Rows are points. The window is the flat piece filled in between its corners: a triangle in 3 columns, a solid with four corners in 4, and so on. A path goes straight from each point to the next, and from the last back to the first. After which points does the path pass through the window?
In the rows, zero is written as 128.

Window (4 x 4):
[[121  96 146 151]
 [ 88 167 139  85]
 [ 66 152 109  89]
 [163  90 123 150]]
Path:
(1): [130 109 119 158]
(2): [113  75 146 112]
(3): [109 106 156 103]
(4): [124 133 134 150]
(5): [124 135 109 153]
(6): [ 93  80 128  97]
(7): [146  92 131 120]
(8): [131 132 115 173]
(9): [107 161 131 134]
(10): [101 105 150  99]
(11): [ 60 122 109  49]
(12): [ 89 182 108 132]
Through the window after points: 7, 9

Window:
[[142 152 177 146 122 125]
 [130  88 110 150 178 163]
 [154 135 133 129 113 121]
 [172 148 135  81 179 130]
 [ 90 136 148 102 162 113]
 [102  67 186 169  82 152]]
Path:
(1): [149 136 155 142 116 159]
(2): [ 83 135 202 126 136 173]
(3): [135 121 148 137 143 118]
(4): [140 113 153 162 142  76]
(5): [130 120 135 134 155 181]
(6): [123 144 118 120 141 177]
(7): [164  91 205 165 105  91]
(8): [144 115 171 145 133 102]
(9): [111 150 167 151 112 154]
(10): [132 108 145 131 125 170]
(11): [119  84 162 142 136  84]
(12): [148  81 117 137 168  95]
Through the window after points: 4

Window, 8 rows:
[[128  89 143 125 144  86 124 110]
 [121 109 137 115 113 110 154  62]
 [109 111 120 125 130 185 159 112]
 [190 177  47 124 131 156  89 180]
 [136 133 108 168  81 136 145 128]
 [ 81 191  95 159 140 150 135 136]
 [137 109 154  67  95 152 147 139]
 [ 85  83  82  53 156 100 108 131]]
Path:
(1): [104 113  94  69 192  89 173 128]
(2): [147 139 111 124 129 146 171 156]
(3): [ 88  96 110 115 111 122 103  94]
(4): [ 97 107 166  92 100 156 119 126]
(5): [156 126 100  82 121 134 154 144]
(6): [128 111 125 116 135 105 164 146]
(7): [128 110 128 134 116 118 116 107]
(8): [101 106 105 105 105 154 101 127]
Through the window after points: 2, 4, 6, 8

Window:
[[148 112  67 161  99 131 138  65 190]
 [120 127 136 119  77 118 152 160 153]
 [132 116 165  96  70 157 142  78  40]
 [203 157  79 122  74 112 139 161 204]
 [131 173 104 155 132 137 165 123 125]
 [119 140 162 130 146  87 126 120  97]
 [119 125 159 133 167 145 116 144 105]
 [119 120 156  79 132 138 156  79 104]
 [142 118 113 105 146  99 153 184  86]]
Path:
(1): [186 109 166 124 116  70 155 156 132]
(2): [113 146 132 128 137 131 122 122 115]
(3): [126 172 122 110 125  97 120 117  98]
(4): [133  84 158 184 140 143 181 119 147]
(5): [203 114 153 139 112 106 180 129  91]
(6): [112 134 119 116 122 147 132 113 131]
(7): [ 98 117  84  82 146 145 102 123 130]
(8): [169 128 200 166  94  98 172 115  89]
(9): [172  80 164 120 155 120 177 127  98]
(10): [115 143 127 117 125 131 124 111 126]
(11): [125 128 124  86 108 142 117 134 108]
(12): [149 125 132 131  88 116 167 104 103]
(13): [179  59 151 180 123 162 147 151 143]
(14): [112 163 115 104 144 122 130  92 101]
(15): [112 163 104 106  99 140 134 135 128]
(16): [169 115 115 184 154 109 179 108 134]
Through the window after points: 1, 3, 9, 15

Window, 11 rows:
[[124 119 108 179 125 142 118 112 119 113 138]
 [ 94 152 193  82 109 126 170 161 193 110  30]
 [127 146 154 136 135 105 138  63 144  73 131]
 [ 95 136 108 123 159 144 107 110 136 119  78]
 [ 97 115 117 151 124 120 101  90  74 156 137]
 [134 137 157  83 156 134  91 142 163 134 123]
 [108 168 151 162 164 135 146  83 116 127 183]
 [102  79  57  96 177  92 175 121 120 152 149]
 [153 144 115 143 155 119 104 119  99 146  97]
 [124  95 116 149 164 146 142  77 135 176 132]
 [139 144 108  66 121 152 155  99  37  77 174]]
Path:
(1): [ 91  84 132 183 188 138 134 147 113 109 136]
(2): [145 170 126  71  95 118  96  72 132 153 124]
(3): [106 170 130 116 116 150 120  98 146 122 135]
(4): [141 105 147 134 170 125 117 115  84 116 119]
(5): [ 48  95 152 155 202  63 108 123 125 112 116]
(6): [200 161 108 126 104 196 134  83 152 178 118]
(7): [127 145 121 105 133 137 122 106 115 145 150]
(8): [116 120 124 123 149 137 136 117  96 114 121]
(9): [ 80  85 195 115 177 119 129 137 141  95 114]
(10): [141 160  96 141 144 138 131  87 119 158 151]
(11): [123 171 115 116 127 150 104 119 158 158 108]
(12): [118  75 148 142 160 120 156 102 113 107 134]
(13): [106 124 169 135 156 153 169 160 121  77  95]
(14): [109 153 139 108 114 111 130  95 163 151 104]
(15): [121 139  89 117 147 118 131  81 122 123 145]
(16): [122  94 168 153 156 138 142 100  97 113 135]
Through the window after points: 1, 9, 11, 13

Window (11 x 11):
[[107 120 141 108 127 129 106 133  71 117  92]
 [ 71  81 137 125 102 103 154 143  94 108 127]
 [100 100 157 147 151 142 109 123 152 128 104]
 [147 100 121 129  82 123  89  32 113 131 163]
 [117 115  99 101 108 130 139 158 115 140  92]
 [185  62 109 166 155 154 147 135 117 214 171]
 [108 168 140 107 135 144  92 113 115 123 151]
 [122  99 150 103 128 101 157  95 107  91 133]
 [183  85  90 158  59 112 102 211 107  59 113]
 [169 125 154 167 120 143 137 187 128 181 116]
 [ 72 183 108 170 142 137  94 111 115 105  61]]
Path:
(1): [121 112 140 105 123 156 140 127 104 122 139]
(2): [117 122 131 147 118  95 111 119 109 120 100]
(3): [102 142 118 136 132  85  78 123 157 134 112]
(4): [147  82 157 141 113 184 151 126  79 130 118]
(5): [139  97 121 130  95 136 151  94 100  97 124]
(6): [104 113 149 118 131  75  66 141 128 139 153]
(7): [145  63 104 121 119  76 120 145 145 160  94]
(8): [127 129 152 155 112 158 148 151  94 130 129]
Through the window after points: 1, 3, 5

Window:
[[ 93 103 137  61 136 112 107 120 142 189 152 149]
 [121  65 144 133 144 156 120 119 154 154 120 131]
 [154 141 103  79 121 128 161 149  78  89 159  86]
 [115 106 153  83  99 145  97  88 161 138 117  93]
 [ 92 119 133  46 147 130 138 158 169 144 121 104]
 [ 88 189 149 163 164 147 171 122 129  84  94  94]
 [180 129  71 132  99 107 126 129 147  96  93 122]
 [111 156 106 100  86 160 183 165 122  83 168 121]
 [134 143 112 141 163 175  70 135  94 136 147 116]
 [ 89 116  71  85  99 130 154  94 161  69 140 116]
 [140 194 143 136 174 168 138 103 159  93 179 121]
 [ 94 106 181 115 140 149  74 113 148 100 168 132]]
Path:
(1): [110 112 156  56 149 179 153 150 124 109 117 153]
(2): [119 141  81 158 126 111 110 119 147 126 164  87]
(3): [ 87 112 131 130 132 109 139 125 137 152 142  76]
(4): [147 117 135  91 146 181 107 124 139 113 120 165]
(5): [121 139 121  54 116 181 132 130 135 123 129 153]
(6): [108 111 129 119 137 115 142 123 158 112 134  92]
(7): [123 129 121 110 135 119 140 112 172 112 144  89]
(8): [103 151 127  65  91 173 115 133  78 100 105 140]
Through the window after points: 3
